Each row is a point. Any point is a mix of the corners, with weights that add up to 1. It lies inside the corners' shape when no weight is negative. Is each point inside? If not, which corners have a negative weight?

Corners:
(1): [-19  18]
(2): [ 75 -20]
(3): [-57 -15]
Points:
[-61  -7] => outside (2)
[35  1] => outside (3)
[54  5] => outside (3)
[ 38 -15] => inside
[38 -7] => inside
[-57  11] => outside (2)
[-10   9] => inside
[-81  24] => outside (2)
[ 40 -18] => inside

Corners:
(1): [-76  18 -22 101 -16  16]
(2): [ 50  18  -7 -41 -99 -40]
(3): [-14 -42   0 -26  66  20]
(4): [ 56  -3  38   0 -65 -32]
(5): [ 40  19  21 -53  45 -26]
(6): [ 42 -30  39 -39  33 104]
(7): [ 22 -12 -43  45 -39   3]
Points:
[ 22  -4 -10   5 -11  -4] => inside
[ 24   9  -6 -12 -53 -16] => inside
[  5 -23  10 -11  27  34] => inside
[-30   7 -10  46 -17  11] => inside

Corners:
(1): [ 32 -22  -5 -42  -4   3 -46  55  77]
(2): [-35 -43  35  17 -39 -31   8 -76 -14]
(3): [ 39  25 -22 121 -15 -11   2  32 -16]
(4): [-23 -11 -26  28 -11  48   5  -9  15]
(5): [-40 -53 -18  29 -32 -11  23  16 -83]
(6): [ 91 -38   2 -33  35  26 -52  63 -17]
(7): [-68  24  38   6  -1  14 -18  -6  35]
(8): [-31  32 -51 -42 -31 -17 -29 -37   5]
(9): [-11  -7   9 -13 -53   9   2  -9 -30]
(10): [-21  36   9  88 -23 -28  72 -25  -1]
Points:
[  3   4  -7   8  -7 -11 -15  12  11] => outside (4, 9)
[  4 -28 -18 -79   0  35 -54  43  49] => outside (2, 3, 10)
[  3  10 -13  20 -16   1  -4  14  -3] => outside (2)
[  7  -6 -12  14 -16   5 -18  11   2] => outside (10)
[-13  -9   8 -12  -4  14 -15   2   8] => outside (3)
[-31   5  13  10 -13   2   1 -12  11] => outside (3)
[ 17  13 -17  25 -10  -6 -17  40   9] => outside (2, 4)
[-13   0 -12  -1 -25  -1  -9   3  28] => outside (6)
[-20 -13  -2  46 -26   3  13   0  -6] => outside (6, 8)

Corners:
(1): [ 36  -4 -15  36 -14  70  56  -3  62   3   0   0 -70  30]
(2): [  4 -44  -7   7  52 -68  27 -82 -74   9 -60  39 -54 -71]
(3): [ 55 -25   1 -38 -78  60  42  20 -42 -96  12 -31  -6  27]
(4): [ -4  17   4  59 -68  47 -12  23 -13 -28  13  69  17  22]
(5): [ 28 -28  64 -58   4 -57  47 -63  27 -65 -43  10 -60   7]
(6): [-20 -32  -7  -9  29 -63  55  32   6 -49  -9  -2 -19  25]
(7): [-37  -9  42 -50   1 -59  24 -76 -51 -32  23 -39 -18  17]
(8): [ 62  47  65  13  -8 -76  71 -55 -65  -5 -67  59 -37 -53]
(9): [ 67  12 -14  44 -79 -42  12 -56 -28 -45 -84   8  25 -46]
(10): [-11 -48  77  53  24 -13  12  29  62  18   6 -21 -53  61]
(11): [ 77  -6 -64 -53 -19 -13 -23 -11 -62 -15 -39 -31  -3 -20]
(12): [  24   51   -8   35   20   45    5  -40  -26  -14 -121   42   30   31]
(13): [ 23 -27   2  14 -21  32  -2 -38  38  19  -2 -15  60 -67]
(14): [ 42  36 -72  42  31  54 -29   7  16 -84 -66 -23  15 -56]
(15): [-25  73  -2  34 -74  17  11  26 -41  13 -97  51  36 -51]
Points:
[ 21  12  -9  29 -18  -5  16  -8 -33 -13 -44  18 -12 -10] => outside (5, 13)
[ 31   3  -9   0  -6   0  38 -46 -22 -35 -58   4  -3 -46] => outside (4, 10, 11)
[ 17   9  -1  14  -4 -12  18 -21 -13 -19 -41  11 -10 -16] => outside (3)
[ 22  31  -4  26 -10   1   7  -9  -1 -22 -57  15   7 -21] => outside (2, 3)
[ 19  16   4  29 -10  16   9 -19 -13 -19 -57  25   6  11] => inside
[ 14  19  18   0   0   7  17 -25 -24 -30 -40  19 -26   7] => outside (6, 9, 13)
[ 22   8  -8  16 -18  14   7  -7 -16 -33 -37  13  -2 -11] => inside
[ 52  -6 -32  -9 -47  11  36 -39 -64 -26  -2   4   0 -10] => outside (5, 10, 14, 15)
